Each row is a point. Each copy is the shape, with its points in the same order, stretched, turned, moved and blurred by noise. Say if it was mirrored as well.

Shape (6 x 2)
[[-18   7]
 [  6  59]
 [ 57 -20]
 [-31 -10]
 [-16  -5]
 [ 11  54]]
Copy 1 (6 x 2)
[[ -5  -8]
 [ 37   5]
 [  3  60]
 [-16 -11]
 [-10   0]
 [ 36   7]]
Copy 1 is: mirrored
Copy 2 (6 x 2)
[[ 18   8]
 [ 14  48]
 [-48  19]
 [ 16  -6]
 [  0   2]
 [ 10  42]]
Copy 2 is: mirrored

Shape (6 x 3)
[[-33 -19  35]
 [ 11  59 -29]
 [  1  18 -13]
 [-39  36 -33]
 [ 13 -19  -3]
 [ 34 -27  13]]
Copy 1 (6 x 3)
[[-11  34  50]
 [ 18  20 -52]
 [  4  13 -17]
 [-22  44 -19]
 [  2 -14  -5]
 [ 23 -24  -3]]
Copy 1 is: only turned
Copy 2 (6 x 3)
[[-26  16  13]
 [  2 -56 -55]
 [  2 -12 -33]
 [-41 -20 -60]
 [ 13  22  -9]
 [ 34  23   7]]
Copy 2 is: mirrored

Shape (11 x 6)
[[ 10  40  20   3  16 -17]
 [ 14 -20 -39   0 -12  18]
 [ 17  30  18  11  42  -5]
 [  2 -19 -13 -20 -20  12]
 [ 24  36  11 -13  28 -36]
 [-21 -22 -22 -23  -1  18]
 [ 15 -26  24  -4   0   1]
 [ -3 -37  -9   7  -6  -7]
 [ -2  16   1  12  -5 -14]
 [ -2 -38 -27 -20   4  -4]
 [ 30  27  25  -7  18 -17]]
Copy 1 (11 x 6)
[[ 17  33   6 -33  25   4]
 [  7 -31 -47  19  -9 -18]
 [ 41  31   6 -26  20 -16]
 [  7 -24 -22   7  -6  15]
 [ 19  19  -3 -60  34   4]
 [ 14 -39   2  23   2   2]
 [ 27   3  -5 -19 -27  12]
 [ -3 -23  -7  -2 -35 -11]
 [ -6  16  -2 -13   1  -6]
 [ 12 -46 -15  -4 -11  -6]
 [ 30  27 -11 -45  19  13]]
Copy 1 is: only turned
Copy 2 (11 x 6)
[[-10   3  49  23 -36  35]
 [ 19 -16 -32 -33  14  -9]
 [ -2 -17  43  28 -22  57]
 [ -1 -13  -5 -19  15 -26]
 [-23 -32  42  38 -33  42]
 [-17 -20 -12 -40  38 -20]
 [  3  -5  16  31  10 -14]
 [ -4   2 -30  -2  21 -16]
 [ -5  20  14  -5 -13  15]
 [-21 -31 -38 -18  35 -15]
 [ -7 -17  53  39 -31  25]]
Copy 2 is: mirrored

Shape (12 x 8)
[[ 20 -11   3  22  34  13  50  -4]
 [-39  -4  -5  15   0 -27  11 -13]
 [  8   2 -20  -7   5 -40 -50 -14]
 [  6 -15   3  14 -14  51  31   3]
 [ 22  20 -22 -16 -35 -11  -9 -21]
 [-35  13 -17  20  30 -21  -4 -14]
 [ 32   5 -18 -15   9 -13 -15 -25]
 [ 15 -21   9  25   8   1  18  14]
 [  9   2  29  25 -15  11  18  -8]
 [ -8  25 -10  19  12 -16 -15  -2]
 [  5   0  24 -11  -1  19  27  12]
 [ -9  17 -28  16   4 -30   1  13]]
Copy 1 (12 x 8)
[[  6 -39  10  37 -13  30 -25  31]
 [-22 -38 -11  -2  26  -5  -6 -26]
 [-47  38  -2 -39  51   9   5   1]
 [  6   5   4  58 -47   9 -17   2]
 [-16  29 -38 -31  -2 -19  12  16]
 [ -7 -18  -4   2  60  16   7 -19]
 [-21  20  -9 -17  20   9   9  33]
 [-23  -9  22  20  -8  19 -38  14]
 [  6  -8  12  17 -11 -19 -38   5]
 [  4  12  -5 -13  45  15 -12  -6]
 [  8 -14  14  -1 -34  13 -14 -11]
 [-13  -1 -25 -18  26  28 -12  -2]]
Copy 1 is: mirrored
Copy 2 (12 x 8)
[[  0 -40 -40 -14  20 -33  20 -15]
 [-18  25  28  -9   5 -23  16  -9]
 [ 21  48  23 -14  -3  27  10   4]
 [-29 -44 -34 -37   5 -23 -31   8]
 [ -6 -10  26 -39 -17  37 -23   3]
 [-13  39  15 -20  26 -16  31 -12]
 [ 25  -6   2 -26   5  25  -1  -3]
 [ -6  -5 -30  -1  -3 -24  11  -4]
 [-25 -14 -22   3  -3 -19 -13 -33]
 [-18  36   6 -17  12   5  20 -13]
 [-15 -24 -10  19  10   1  -9  -2]
 [-19  35  19 -27  -4   8  31   9]]
Copy 2 is: only turned
Copy 3 (12 x 8)
[[ 23  -5 -42  22  18  34  26  43]
 [-23  -8  23 -28 -20  13  19  14]
 [-35  19  24  28 -27   8 -10 -16]
 [ 25 -37 -18  -7   1   4 -18  28]
 [ 10  -9  20  22 -15 -42  -9 -15]
 [-18   2   6  -5 -11  33  37 -15]
 [  7  22   8  36   1   4 -12  -5]
 [-13 -15 -31  21  -8  26  -1  42]
 [-14 -34  -7  16  18  10  -2  37]
 [-16  -3  -3  16  -5  12  22 -10]
 [  6  -5 -23 -10  30  -2 -13  14]
 [ -9  -2  -8   6 -32  -1  29 -14]]
Copy 3 is: mirrored

Shape (14 x 9)
[[ -8  32   1  -2  -8   8  20  -1  12]
 [  7  -6   1   9  26  35  -3 -20   3]
 [ 10  -5 -21   4  14   2  -3  -7 -10]
 [  9  -8 -25  11  36 -12  16   3 -22]
 [ 17  -4 -14  20  10  -2 -11 -19  24]
 [ 23 -22  13  15 -17  41   1 -20 -15]
 [ -2  -9  -4  -2  10  15 -18  13  -1]
 [-16 -41  -4  24  10  11  12  -6  24]
 [-22 -11   6  10  14  24  23   7   2]
 [-11  -2  -8  -4   8  17  28  -2   4]
 [-17  12 -16 -14  21   9  15 -18 -15]
 [ 10  19  27  -7 -23   4   7 -12  40]
 [-27  24  11  11  -6  18  -5   8   4]
 [-27 -16  15  16  34  14   5 -26   4]]
Copy 1 (14 x 9)
[[ -4  37   6 -27   9   7  11 -23  -4]
 [ -7 -11 -16  25 -23  29  18 -22 -30]
 [-11 -23   4   5  -9  19 -19  14  -1]
 [-35  -6  17  14 -12   4 -28  35   0]
 [ 10 -26  11   8   0  26  17  12   5]
 [-22 -60 -10   6 -18  14   4 -46  -9]
 [  0 -11 -27  15 -10   5  -8   7  -6]
 [ -1 -12   2  51  31 -11   4  -2 -13]
 [-21  25 -10  27  13  -6   1 -18 -18]
 [-15  17   5   4  14  -3  -8 -11 -28]
 [ -2  20   8   5 -12  11 -32  -7 -22]
 [ 24   0  -6 -24   1   1  48 -32 -19]
 [ -2  38 -19   2  -3   9  15 -39  14]
 [  5   7  -2  53 -22   3   0 -23 -21]]
Copy 1 is: mirrored
Copy 2 (14 x 9)
[[ -1   2 -17 -10  11 -11   4   2  25]
 [  7 -14   5 -19  -4  25 -18 -22  15]
 [ 17   0  -5  -3   3  21 -17   3 -10]
 [ 41  -1  -5  19   2  12 -27  16 -18]
 [  1   3  -4 -30   1  15 -18   0  -9]
 [ -1 -27  19 -18 -12  27   9  -1  -1]
 [-15   1  -9   4 -13  13 -11  -3  -6]
 [-13 -39  -2 -18  26   5 -25   5  -2]
 [ -2 -40  -5   5  13  -2 -15   0  16]
 [  4 -18  -5   0  23   5  -6  -1  19]
 [ 16   2 -11   2  24  23 -19   2  34]
 [-33  13   5 -33   7 -19  12   1  25]
 [-13 -11 -26  -1  -9 -10   3  -3  31]
 [ -8 -34  -1 -17  14   8 -37  -2  39]]
Copy 2 is: mirrored

Shape (15 x 12)
[[-11  -6 -31   6  16  14   1  20   0 -16  12  28]
 [ 16  -3 -19   3 -18 -26 -10  -6  10  19 -30   6]
 [ -6  -8  32  29   1 -34  40 -15 -10 -23  -5 -22]
 [-12  20   6  17 -29 -23  -9 -20 -28  12 -39  -6]
 [ 22 -30   6   0  -2  10  21   2 -16 -10  23   6]
 [ 21 -11  14  16   0   0  24  15 -12 -41  -9 -31]
 [-14  17  -5 -29 -21 -12 -10  -9   2   6 -15   3]
 [  2 -27  -7 -12   8  17 -11   3  26 -25  -7  26]
 [ 13   4   5  16  -1  21  -2   4  15   1  15  31]
 [  3   5  37  40 -19  -3  29   0 -11 -24   0 -33]
 [ -8 -19  29  29 -19   8  48  13 -10  -8 -15 -16]
 [ 17  -4   2 -16  33  19   1  23   5  -4  -4  40]
 [ -2  29 -20  -6 -16 -16  11 -26   9  20 -33 -16]
 [ -1 -10 -14  -3  25  33 -11 -16   0  -3  -8  18]
 [ -8 -17  -7  -7  32  22 -25  20  15  13  12  10]]
Copy 1 (15 x 12)
[[ -8  -2  11  -6  -7   0  36   7 -41 -34 -10 -26]
 [ 37   7 -38  -9  12  32   8 -21 -23   4  16  37]
 [ 22 -11  -5  12   1 -49  -7  31  14  26  11  18]
 [ 29 -24 -32  14 -10  39 -12   0 -31  36  40  25]
 [ 31   1  17  -5  37 -26  28   8   8   4 -18 -31]
 [ 32 -16 -16  -4   4 -35   5   9  24  23 -35 -23]
 [ -3   8 -14 -10  14  31 -23  -7 -37   0  28   7]
 [ 22  24  16  -7   4   9   6  15 -28 -40 -36 -11]
 [ -2  20  17  13  -6   4  33 -13 -25   5 -31  -9]
 [ 23  -4  -6  10 -19 -33   6  18  26  56 -17 -15]
 [ 42 -11  30 -25 -10 -34  20  19  14  37 -13 -11]
 [-10  -6  29   1  22   7  24 -17 -30 -33 -41   7]
 [ 14 -10 -30  -1 -14  20 -30 -42 -33  11  31  19]
 [ 17 -10  21  20 -17  28   2  -8 -31 -42 -19 -18]
 [ -5  20  24  -9  -6  39  30  -3  -1 -54 -17   3]]
Copy 1 is: only turned
Copy 2 (15 x 12)
[[-15  24  -6  36  11   3  -5  22  -5   5  23  11]
 [-13 -14   1   7  17 -16  14   2  10 -35 -26  26]
 [-12 -54 -10  -3  21   9  40 -57 -14  29  15 -20]
 [-60 -35 -13 -19   9  -3   1 -27  12  -1 -40  11]
 [ 40   9   0   4   2 -11   2 -29  -5  14  15   4]
 [ 21 -29 -15  17  19 -23  19 -38 -20  17  -6 -30]
 [-19 -24   6 -12   3  -3 -17  24  -6  -9 -17   8]
 [ 20  18  19  31  20  20  -2  13 -29 -23   1  -4]
 [  4  29  -1  11 -33  -4   9  -2 -23  -5   1   3]
 [  4 -34 -31 -22  -1 -13  34 -54 -22  33  -8 -35]
 [  9 -17 -11 -21  22 -13  38 -30 -23  52   9 -20]
 [ -8  28  39  47 -13  -4  -7  13 -20  -3  18   0]
 [-23 -44 -16   4   1 -11  14  13  13  -1 -42  21]
 [ -6  21   7  35  -1  22  -4   7   5  -6 -22   2]
 [ -3  36  28  13  -1   8   0  34  18 -24  12 -19]]
Copy 2 is: mirrored
Copy 3 (15 x 12)
[[-22  -8 -37 -17   3  16 -12  -2   4 -20 -10  23]
 [ -2 -16 -10  -5   5 -38  -8 -29   2  -9   8 -23]
 [-27   8 -12  25 -26  -4  17  37 -34  16   2 -31]
 [-13  19  24  10  25 -35  10 -16 -32 -22   9 -15]
 [ 13   5 -26  21 -20   7 -18   8 -20  24 -15   5]
 [-21 -18   1  14 -23  11 -18  26 -21  19 -37 -24]
 [ -7  22   1 -27   0  -9   8 -30  -3 -12  17  -8]
 [  3  -7 -34 -36  13   2 -27  16  28  12   5   2]
 [  0   6 -13   8 -11  -5 -18   9  18  -7  10  23]
 [-24  10  19  34 -22   1 -14  32 -29  12   1 -17]
 [-34  11 -15  20 -20 -14 -25  22 -40  50   7  -2]
 [ -3 -18 -29 -18 -17  -1  -5   2  25  14 -28  32]
 [-28  25  -8   3   4 -23  14 -29  10  -4   4 -29]
 [ -2  10 -23  -3  39   8  -7   5  25   4 -14  15]
 [ -6 -37 -22 -10  10  25  -3 -18  33  13   9  24]]
Copy 3 is: mirrored
Copy 4 (15 x 12)
[[ -8  21 -28  27 -13 -19 -10 -17 -14   1  16 -46]
 [  9  19 -21 -14  11 -26   6  18   5  23  -3  14]
 [-33   0   7  35  23  12  44  35 -10   5 -39  -7]
 [  8  13  27   7  -3 -32  23  39  -2  31 -23   7]
 [  2   8 -18  32  22  32   4 -21   5   5  22  -7]
 [ -7   3 -20  53  -7  14  36   5 -12 -12 -15   9]
 [-15  -8   8 -13  -5 -21 -10  18  -6  43  -1   4]
 [  0   5 -33  28  12  -9 -22 -24 -41   7  10 -13]
 [-16  26  -3  17  11   3 -24  -4 -12 -22  26 -27]
 [-29   9  16  51   3  20  28  36  -2 -20 -24   6]
 [-23  20   6  55  12  19  12   3  22  -5 -34  14]
 [-14  12 -13  11   7 -12  -9 -46 -24 -10  35 -14]
 [ -7  14  -1 -37 -18  -2   9  34  -2  38 -21  10]
 [ 19  23  -4   6 -10   2 -11 -29 -39   5   9 -32]
 [ 16   1   0   3  -2 -12 -16 -32 -14 -26   3 -28]]
Copy 4 is: mirrored

Shape (15 x 12)
[[ -3   2  -8 -12  -9   7   9  15   7  -7 -11  18]
 [ -6  10 -12   9  -8  15   1  -1   2 -10  -8  -4]
 [-13 -58 -13 -14  -2   5   5  -7   9  -3 -10  -2]
 [-17 -16  -1  -8  -4  11  16   1  11  12  -3 -19]
 [  8 -14  -9  10  -2  -2  15 -12 -16   3  -9   8]
 [  5   1  -4 -15  -3 -18  11  -8  20   8   2  -4]
 [-33   3 -15   7  12   4 -19  20 -19  -9  -4  17]
 [  0  -2   4  28   4  -9  -5 -10  15  -5 -15  12]
 [-10   6  22 -10  -1  16   7 -14  13   4  -7   3]
 [  2  -2 -17 -11  -2  14  16  -8  21  47  27   9]
 [ -1 -34 -14   3   2   9 -11  21 -13  16  25  15]
 [  6   3   5   3  28   5  12  -4  20  -2 -13  17]
 [ -3  11 -16 -14  -2  13 -36  -8  21   0  -1 -56]
 [  0   4  -5  23   8   7   5  -3  -4 -14  23  19]
 [  6   5  -2 -10  -1   5  13  51   7  -8  12  13]]
Copy 1 (15 x 12)
[[  6   3 -12   7  11   5  -3 -12 -19  12   3 -24]
 [  1  -8  -5   1  10   4  -9 -14   1 -16  -1  -4]
 [ 52  19  10  11 -14   0  -2 -13  -3  13  -3   4]
 [  7  24  -2   6   1   7  -1 -11   9   3  -4   5]
 [ 11   1  19   6 -14  12 -11  -2   8  -8  -2 -25]
 [ -6  12   0 -10 -10  16   0 -24  13  36  13  -8]
 [ 15 -11 -32  -2   8 -31  -2  15   3 -22  -5 -18]
 [ 11  -4   2 -26   1  12 -19  14  17   1  30 -13]
 [-10  17   7 -21  11   6  -7  -1   7  12 -10  -8]
 [ -6  23  24  20  16   6  19 -21  28  38  13 -16]
 [ 28  12  14  29   0 -36  10  17   0   2  14 -11]
 [  5  -2   0 -11  -1  32   5  19   2  26   9 -14]
 [-14 -12 -10  10   1 -14 -22 -29  27  10 -11  60]
 [  8  -7  11 -12   0  -4  20   8   2 -15  16 -20]
 [  0  11 -21  23  12  -5  15  14 -36  16  22 -17]]
Copy 1 is: only turned
Copy 2 (15 x 12)
[[-14  -7   2  -5   0   5   6  -6   1  -1  -5  -5]
 [  0   4   5   8  -1  12   8  11   0  -2  -5  -9]
 [ 18  -9  13 -16  -9 -21   8  -1  11  23   6  14]
 [ -2   1   5  11 -18  -9   3   2   6   6  13   9]
 [ 11 -17   0  -3  -6  18  -9   1   8  17  -6  -6]
 [  3 -11   1   8   7  -1 -17 -15  -1  -6  14   6]
 [  0  -6   0   4  -3  -1  13  11   9  -5 -40  14]
 [ 12   3 -11   4  11  20   1  -5   1  11 -13   1]
 [ -3  -3 -24   1  -8   9   7   4 -13   1  10  -1]
 [ 11 -32 -20  21 -18 -13  -9 -29 -15  -3  11 -27]
 [ 23 -15   3  -5 -22  -9  -4 -21  -9   6 -23   2]
 [ -8  -1 -35   3   5   2 -11  -2   1   9  -9 -13]
 [ 24  28  16  15   0 -14   9  12   5 -40  17   9]
 [  5 -14 -10   5   0   6 -11   8 -22  11 -22 -15]
 [-26  12  12   5  -8  -5 -15 -18  -8 -12 -12   0]]
Copy 2 is: only turned

Shape (16 x 12)
[[-17  18 -30 -22 -14   9 -12   9 -24  -9  16  10]
 [ 32   1  15  17  -4 -29   4  15   4   4 -21  14]
 [ -1  17 -25 -13 -10   3  -6 -27 -15 -46  14  30]
 [-24 -29 -17  -9  -9   6  34   3 -21   1  16  -4]
 [ -6 -35  -9  -1  -1  44   0   3 -30 -20  11 -15]
 [ 10   9 -16 -38 -37  19 -15  -1 -21 -22  -3  11]
 [-27 -10 -26 -15 -47  10 -34 -12 -33 -13  21  -8]
 [-23   5 -15  -7  -1   4 -27 -16  -4 -13 -22  18]
 [ 22 -28  -2 -26   8 -22   2 -23  10   2  -4  16]
 [ 30  25  13   6  18 -16   2  19  21  27  -7   9]
 [  5 -28   2   4  11 -22  10  36  15 -18  11 -32]
 [ 26  13   9  33  -6 -28  28  12   8  12 -20 -24]
 [  6  -6  21  11  -1   3  23   1  26   8  18 -42]
 [ 30  31  21  -6  24 -41  15   8   1  11 -35 -29]
 [ 37  30   4  16  15 -32 -12  -1 -21  16   4 -11]
 [-30   6  15 -25 -25  10 -20 -11 -42 -29  18  31]]
Copy 1 (16 x 12)
[[-18  21  -7   1   4  -4 -10  17   4 -49  26   0]
 [-22  13  16  26 -20   9  -2 -11  12  21 -24   1]
 [-24   3  -8  23 -12   2   2  42   3 -14  57  22]
 [  3   5   4   2  21 -32 -14  29 -29 -29   2 -18]
 [ 12 -15   4  -5  -5 -27   3  -6 -19 -26  21 -60]
 [ -6  32  -8  -1 -19  -1 -11  34  15 -30  13 -28]
 [-21  23  -7  26   2  13  16  40 -11 -45  25 -35]
 [-34   5   6   4  30  13   0  37  21 -10  29   0]
 [ 17  12   2  28  27  -2  -8  20  19  25   3   4]
 [ -6  -1  -7  -7   1   6  -4 -36  24   4 -30  29]
 [-12   2 -14  29  -2  -6 -22 -24 -24  12 -14 -29]
 [-15 -17   3   9 -23  17  -8 -16 -11  11 -53   4]
 [  5 -31 -36 -12   2  -1   9 -18 -29   7 -40  -7]
 [  1  -4   5 -10  -2  42 -30 -31  12  26 -41  15]
 [ -4 -10  10  20 -26  43  11 -51  12   1 -13  22]
 [-32  39   6   2   1   7  23  36 -20 -18  50  -4]]
Copy 1 is: only turned
Copy 2 (16 x 12)
[[ 12 -12   1  -6  -6   9  -8   5  15  -4   0 -36]
 [  0 -14  14 -11  -4 -22  13 -27 -35  45 -10  11]
 [  1 -37  14 -39 -19  -3 -49  22  33  30  -3 -14]
 [ 19  11  18 -17  11  12 -11   3   9 -10  36  12]
 [  9   7  23  16   8  23 -24  33  13  24  17  -4]
 [ 12 -15  35  -5 -17  -2 -23 -10  36  13 -19 -13]
 [ 39  -1   9  17 -37   4 -38   9  27 -31  12 -14]
 [-26 -29 -28   4 -12 -12 -30  16  18  -1   9 -16]
 [-21 -16  31 -26 -29 -10  -7   5   4   3   1  41]
 [-17  -1 -13 -14  10 -19  40 -13 -49  27 -28  -4]
 [ -2  23  47   4 -26   9  -7 -11 -57   4  13   8]
 [  4  24   3 -18   4 -43  13 -20 -44  33   6   9]
 [ 11  49   7 -12   7 -19  -6   1 -48 -14 -10  21]
 [-33   1  20 -24  14 -54  17  -6 -43  18  -5  -3]
 [  2 -10   4 -14  -3 -30  25  21 -40  32 -12 -16]
 [ 30 -49  14  -9  16   7 -37   3  17  -4 -18 -17]]
Copy 2 is: mirrored
